Rows are points. Any point is a mix of the corners, with weights that add up to 1. It lies inside the corners' shape when no weight is negative. Say inside or outside, and name the corners with a negative weight.

Corners:
(1): [73,53,-24]
(2): [13,-139,10]
(3): [-11,21,-22]
(4): [-16,45,59]
Points:
[48,7,-24] -> outside (4)
[3,59,-3] -> outside (2)
[-6,-70,10] -> outside (1)
[5,-42,-18] -> outside (4)
[-8,19,-12] -> inside
[52,44,-8] -> inside
[45,-28,-1] -> outside (3)

Corners:
(1): [35,-29,1,29,6,76,-65,0]
(2): [15,22,36,-54,-69,-43,47,-4]
(3): [6,-11,-1,-47,-49,22,23,-104]
(4): [104,36,39,39,49,22,-8,32]
(5): [-47,-39,34,-3,11,38,31,-40]
(6): [-4,-15,11,-43,53,-61,26,-36]
(7): [45,45,17,83,84,-111,2,44]
(8): [-46,-15,-24,-54,4,64,39,-53]
(9): [72,-71,-32,71,78,67,-8,43]
Points:
[43,-38,-17,4,30,89,-34,-25] -> outside (2, 5, 7)
[20,-10,10,12,32,15,13,6] -> outside (3)
[20,10,14,7,25,-33,18,-1] -> inside
[33,5,8,-4,4,-10,16,-9] -> outside (5)

Corners:
(1): [-54,62,-41,-20,-56,-66,41,58,-38,27,17,-102]
(2): [49,-73,105,-6,56,57,-91,-6,77,-18,-32,-7]
(3): [-87,-23,31,-19,-6,-26,-26,-7,-53,35,64,-126]
(4): [7,65,-3,-53,-11,-8,62,-8,-58,-58,-29,-14]
(5): [47,19,-46,-14,-41,-63,88,-9,-63,-28,56,43]
(6): [71,-63,34,16,-3,87,-99,-41,38,30,-62,58]
(7): [-61,14,-41,80,74,109,29,-79,37,40,18,66]
(8): [-42,30,-23,-76,-71,-85,104,-24,-56,-4,-37,-50]
(9): [66,-54,52,-16,-11,124,-5,-1,29,25,9,-16]
(10): [-3,-65,13,32,-1,56,-43,-5,6,-7,-31,84]
(11): [35,48,0,-97,-51,-24,58,-38,-21,-68,21,9]
(12): [13,-37,102,-31,-36,28,-88,51,-13,72,-10,-23]
(13): [52,-71,115,50,-8,64,-71,-26,81,-18,-19,2]
Points:
[-3,-7,-14,20,11,38,9,-15,-3,17,-8,37] -> outside (3, 11, 13)
[3,-4,27,-21,-16,22,10,-9,-5,-3,11,-11] -> outside (6)
[30,-14,20,-7,-11,14,-1,-9,-8,-6,12,13] -> outside (8)
[-12,-2,7,-24,-21,-6,2,-10,-22,9,-13,1] -> outside (9, 13)
[12,-19,43,-14,-18,39,-21,11,-1,28,-2,-16] -> inside
[9,0,-5,5,-17,-32,23,-40,10,-15,20,-8] -> outside (4, 9, 10, 12)
[11,-39,22,16,-4,27,-26,-16,17,14,-7,-7] -> outside (4, 11, 12)
[-7,7,1,-21,-25,6,17,-14,-17,4,5,-8] -> outside (2)
[7,-7,17,3,4,36,-7,-17,-4,-6,-1,12] -> outside (8)

Corners:
(1): [-30,51,1,67,33,-11,-10,-74,-17,41,-40,-69,-24,23,-16,81,17,5,-5,-15]
(2): [70,51,-6,-24,26,-71,13,24,93,-27,1,49,37,21,21,5,60,-64,53,-27]
(3): [38,-12,-108,-33,-30,40,32,-60,14,-18,68,21,32,97,-49,-27,90,-49,-25,-5]
(4): [70,59,-37,39,-45,46,39,-43,-18,-91,10,73,-31,-17,-51,-43,-13,-18,98,70]
(5): [23,37,19,16,18,32,-5,-30,-44,33,53,-8,-4,56,18,-50,-80,24,-49,-12]
(6): [70,-50,-61,39,48,34,-70,-62,59,8,-17,-46,-31,21,-47,31,43,-68,-58,-31]
(7): [-32,23,111,-62,30,-139,-29,-66,-43,-75,2,38,-2,-27,-67,27,-52,-55,66,-31]
(8): [12,-55,-23,-41,-15,83,-3,-35,0,-12,19,-31,-24,14,55,5,40,-5,-7,66]
(9): [-32,137,-24,78,-69,-12,-7,9,-27,61,69,56,-81,30,39,28,-72,7,-7,-35]
(10): [19,-33,-97,62,54,3,-6,-40,-36,-38,-12,-33,-24,41,-48,37,55,-26,-69,45]
(11): [8,-72,-10,-48,-66,30,-56,17,-63,10,4,6,60,-35,33,6,5,60,4,77]
(12): [-29,5,17,18,19,-57,24,-53,16,22,28,44,4,-68,22,-40,5,-4,37,35]
(13): [61,-42,-44,-55,-5,19,9,-52,1,27,56,9,6,-25,-2,-29,3,14,-11,118]
(14): [-1,-84,-72,-64,28,79,-5,-86,-38,-9,0,-85,35,-28,-22,10,57,-39,-81,27]
(15): [12,25,0,30,60,-16,-19,51,86,-23,1,-19,-18,-16,-33,12,26,78,-16,48]
(16): [54,-46,-36,-66,-51,-26,1,-51,-19,3,19,25,6,-4,2,11,-34,48,7,-35]
(17): [25,51,-52,31,-3,59,-60,-34,-40,40,-16,113,-51,32,-17,45,-9,31,-83,0]
(18): [49,-40,-2,-30,-93,4,1,12,41,-9,-25,-58,49,16,48,-12,37,6,-35,5]
(19): [0,42,9,-34,-9,24,-21,-32,114,10,-2,-28,58,-1,57,4,-49,83,-22,33]
(20): [-144,65,-13,-28,-6,-2,35,-18,-3,53,-13,1,-41,-17,-31,4,-31,-113,88,39]
(21): [-26,111,-14,11,-66,23,-31,46,20,6,-7,-15,-14,-4,73,-65,-4,15,25,48]
Points:
[28,27,21,-6,-41,-46,4,4,5,-28,9,14,10,-5,32,-4,-29,45,39,4] -> outside (3, 6, 13, 14, 17, 20)
[4,5,-30,-3,-1,2,-15,-27,6,4,6,0,-8,6,-2,17,15,-7,-16,23] -> outside (4, 5)
[10,5,-27,-16,-7,2,0,-41,13,-5,21,7,11,16,-9,-4,14,-8,-4,14] -> inside
[14,7,-27,-5,-2,-4,-7,-27,3,-11,14,12,1,-1,-12,-9,3,-6,-7,24] -> outside (1, 8)

Corners:
(1): [67,-18,-47,76,71,-2,-96,-44,-49,79,-60,63,-31,8,-11,35,40,-30,-70,14]
(2): [-11,11,57,11,8,-5,16,-13,56,90,74,64,33,-58,35,-37,18,-65,-25,28]
(3): [-40,-11,36,67,-4,-26,9,1,108,20,8,-37,4,35,-23,22,38,-45,-28,10]
(4): [-9,10,36,-11,-1,-34,-49,28,56,-46,77,61,-54,-41,9,-47,-39,65,-5,45]
(5): [-31,20,44,-2,36,44,51,19,-27,14,11,31,12,3,-4,-29,69,58,-69,30]
(6): [-31,69,12,13,34,64,41,11,29,26,-73,35,11,-69,13,18,20,-98,62,24]
(7): [-11,43,-40,-7,23,1,-74,-39,-37,37,-40,93,3,1,95,-43,-24,41,60,0]
(8): [-53,17,-9,53,2,-37,-87,18,11,-34,30,-43,4,71,-45,-29,-38,9,69,42]
(9): [-7,-49,-24,-19,-36,-43,-23,-91,2,12,26,-37,31,-58,26,21,-61,-17,-19,-2]
(10): [-138,-56,-20,-36,59,-6,36,-11,22,61,42,-37,28,-36,9,-17,-36,-14,-36,57]
(11): [-26,0,-55,-44,-50,-72,8,19,50,13,32,-80,26,1,27,17,-64,-28,14,55]
(12): [72,-51,65,67,39,-45,19,-53,8,-61,2,-1,78,42,45,103,45,3,13,-119]
(13): [30,64,34,-31,26,-28,-79,-65,22,-26,-3,14,-21,-12,97,21,32,-62,31,47]
(14): [-84,-48,-2,-48,10,45,109,3,-22,-155,-8,23,60,3,73,-20,41,-4,-6,-15]
(15): [45,-34,-11,10,-2,23,-4,2,-32,10,-91,1,-96,-52,51,9,29,16,15,-66]
(16): [-50,77,-6,-72,-7,46,-11,-14,-38,-106,-51,80,51,-132,134,-26,58,-24,41,-83]
(17): [-41,70,-89,-59,36,16,71,-9,25,-115,-17,-45,-73,61,-6,73,44,-62,3,40]
(18): [-54,60,-70,68,35,22,61,-8,9,-26,-19,-38,90,41,57,21,0,-37,44,1]
(19): [-26,47,-11,-47,88,82,26,-2,-50,9,-71,33,6,-22,6,3,24,-21,-86,-35]
(20): [-23,-13,14,42,-59,-28,27,28,-63,41,-30,44,-27,12,55,15,-30,35,-58,4]
(21): [-19,51,13,-39,49,-54,10,-2,-16,-45,-33,37,-51,-18,7,-46,31,-16,-14,42]
Points:
[-7,19,8,-6,7,-5,8,-16,0,-16,-10,39,30,-26,56,-4,17,-20,-11,1] -> outside (8, 10, 15, 17)
[-28,31,-14,-2,25,-17,-15,8,16,23,1,10,-32,3,5,-17,-10,-5,-9,52] -> outside (9, 12, 14, 16)
[-35,-20,-25,11,17,-26,21,0,29,-24,-1,-40,-21,33,-18,27,-6,-13,-34,13] -> outside (2, 5, 6, 7, 13, 16)
[-28,19,-14,3,17,8,14,9,-17,-10,-23,19,0,-6,29,0,3,-4,4,2] -> outside (3, 9, 13)
[-28,4,-9,-1,25,0,10,-9,12,-2,-4,6,8,-20,19,-4,8,-16,-2,5] -> outside (13, 20)
[-35,25,-25,3,38,17,-1,-24,-24,-26,-37,14,11,16,27,12,17,-18,1,1] -> outside (2, 4, 11, 15)

Corners:
(1): [-1,-41,-1,-64,1,-44,54,6,-75,17,24,20,-39,59,-5,56,-36,4,-13,-6]
(2): [40,8,-28,38,-1,-16,-50,-68,44,-21,-149,-25,-32,14,120,101,3,19,4,3]
(3): [-93,34,-101,53,-33,-16,-12,40,3,60,-22,14,-11,38,-32,-42,46,-69,-11,-92]
(4): [-72,-96,-60,54,27,-89,86,-27,20,3,-1,-35,-70,2,34,5,-12,-54,-19,7]
(5): [64,57,-86,22,47,-23,48,16,-2,-99,-29,10,10,64,-37,37,-42,-4,36,26]
(6): [-31,24,15,-26,-7,-89,-47,-38,11,-4,-34,17,33,23,34,-11,7,75,4,-10]
(7): [-87,28,32,1,50,-11,32,-13,15,32,-30,-37,4,3,-31,66,-6,-3,-39,-48]
(8): [-31,12,-1,82,85,-5,9,-1,-20,-31,10,9,-25,-5,17,-5,-24,-30,31,-9]
(9): [-39,-70,81,-47,123,-31,73,-23,24,27,43,37,65,-76,57,30,-63,-8,-21,-87]
(10): [-29,-124,-56,30,-5,-43,-36,-13,33,-5,0,-45,8,-35,82,-24,-91,59,74,34]
(11): [-39,23,12,-54,73,56,62,-116,-41,-56,-30,-21,-56,-97,-4,90,-35,100,45,-12]
(12): [57,37,-51,-27,-59,45,-15,30,-2,-48,-19,-37,-2,-72,-22,-37,-6,-41,-12,92]
(13): [39,21,-49,-22,-4,11,-32,-76,10,-39,57,-5,-3,-1,58,-27,-7,-35,-37,-106]
(14): [-21,-56,-74,30,23,-28,-9,-3,86,-37,-21,-70,-66,9,-13,43,35,-110,-24,-95]
(15): [55,-32,21,-41,16,59,-9,-31,20,32,-35,19,-9,129,49,-4,-25,16,32,72]
(16): [-71,-44,88,-67,-13,70,17,-19,-7,-38,-71,-40,70,33,-44,-15,-47,57,65,-18]
(17): [-62,22,70,-88,-67,-88,18,7,49,22,-78,20,5,-8,-73,-29,-82,48,9,-72]
(18): [22,48,1,-2,-75,-9,16,80,-32,3,-35,-43,56,25,-3,-61,-3,-3,112,-30]
(19): [-54,36,-29,4,-7,-29,5,53,68,12,1,69,28,50,59,-47,-18,54,-36,-89]
(20): [59,-84,-67,64,-15,-25,-14,-25,65,36,-2,-2,7,-13,67,-8,18,-21,-88,-172]
(21): [14,21,-15,-73,56,12,-17,-6,21,2,-50,26,16,34,29,-78,-58,56,-61,-15]
Points:
[-18,-34,-18,27,-12,-28,-15,-1,10,6,-18,-14,-7,10,25,-11,-6,-31,18,-26] -> outside (5, 7, 11, 19, 21)
[14,20,-27,-16,-7,-26,0,-13,16,-33,-29,-2,-23,13,34,-1,-31,26,23,-5] -> outside (3, 7, 9, 16, 20)
[-20,-30,5,-13,40,-20,21,-14,15,2,-2,1,13,-14,30,8,-35,1,-3,-41] -> inside
[-3,-10,-18,-30,21,-10,4,-7,9,-4,-24,1,-4,18,18,-13,-33,15,-16,-21] -> inside
[10,-4,-12,-14,-3,-3,8,-8,1,-19,-22,-28,-3,12,-4,-8,-24,8,19,-4] -> outside (2, 3, 9, 19)
[-14,-3,-11,-2,9,-7,3,-8,22,-10,-30,-6,8,11,18,-9,-24,13,10,-29] -> outside (1)
[9,-6,-13,-16,18,-12,5,-16,19,-6,-17,3,-5,15,28,-3,-28,9,-9,-22] -> outside (3, 16)
[-16,-21,-16,7,7,-24,16,-3,4,-6,6,1,5,17,13,-12,-23,2,25,-50] -> outside (2, 7, 12, 21)

Corners:
(1): [-30,11,18,-43,-52,-53,11,3,27,-27,-21,-28,-33,3,33,7,-81,-40,-21,-30]
(2): [-5,-3,28,-63,20,-45,20,-13,31,-12,19,37,105,-18,-120,-28,1,-21,45,-57]
(3): [0,-37,-30,15,-20,23,32,-9,23,-34,43,22,-26,18,35,-41,88,-6,-36,-6]
(4): [17,9,-24,-118,-28,-27,-26,-15,-23,44,-56,-4,-20,-47,-1,-46,-12,39,71,-11]
(5): [-5,-113,-11,63,2,-2,-143,44,6,26,86,-35,115,-10,84,199,71,25,-30,14]
(6): [17,24,-31,-37,20,11,14,68,-44,-22,23,73,-47,-52,-27,-39,2,26,89,84]
(7): [0,14,-31,-16,52,-17,11,-99,13,-41,-13,-32,67,22,27,16,74,49,-25,106]
(8): [25,-23,-3,-5,14,25,20,-52,-15,2,-10,-1,-20,-20,-69,20,-5,-48,-28,-67]
(9): [1,-165,-17,22,16,4,49,-1,16,-4,-20,-7,-12,40,23,68,60,-1,46,-21]
(10): [2,-14,23,11,5,2,-19,-26,31,55,29,22,-32,-77,-31,-34,57,-3,81,16]
(11): [-58,-35,12,24,-28,26,17,-51,-41,-32,-48,-23,40,32,-8,102,64,-60,-52,-20]
(12): [0,-7,38,-37,-69,-22,-98,-30,12,38,-23,-25,-31,-15,18,-30,-39,94,-2,36]
(13): [-14,-20,26,8,-24,-25,-10,35,15,0,33,-25,-38,41,27,57,42,44,-12,-65]
(14): [20,10,-44,-50,-17,-22,21,32,4,48,-25,12,-41,-31,-83,-47,-28,-19,11,17]
(15): [24,10,14,-65,-22,-10,42,13,-78,-10,-50,40,-58,-10,23,-61,26,-42,-55,-2]
(16): [-4,23,-27,-30,-59,-44,71,-25,-23,45,-25,-18,-24,52,-45,-23,-124,-28,-15,-67]
(17): [26,-46,-14,15,0,43,60,39,-34,12,17,-38,-59,-20,-10,-42,84,39,-6,-29]
(18): [-7,7,-7,7,-2,-37,-28,0,10,-17,-51,1,24,51,7,-24,3,-31,-3,-19]
(19): [-30,5,-38,-26,-65,-22,45,8,-3,-52,97,-59,-107,49,1,-26,50,-28,-3,-60]
(20): [-88,-18,-17,-1,107,29,22,20,-129,114,-17,-10,-2,16,-26,-48,55,60,-15,-36]
(21): [49,-18,-30,-93,58,17,-36,60,-46,171,-64,-4,72,29,21,-11,-148,-31,27,-30]
Points:
[11,-20,-19,-30,30,3,29,-4,-6,36,1,14,-6,-15,-41,-43,21,39,46,5] -> outside (1, 5, 11, 15, 18, 19)
[-8,-18,1,-24,-9,-12,-20,-3,-10,25,-8,-13,-2,2,5,-1,-1,20,1,-4] -> inside
[0,-9,-15,-34,-14,-12,10,4,-14,27,2,-13,-12,16,-8,-11,-17,-10,6,-28] -> inside
[-5,-25,-4,-3,-3,-3,3,-1,-8,7,5,-6,1,10,-6,11,18,-4,-9,-15] -> outside (4)
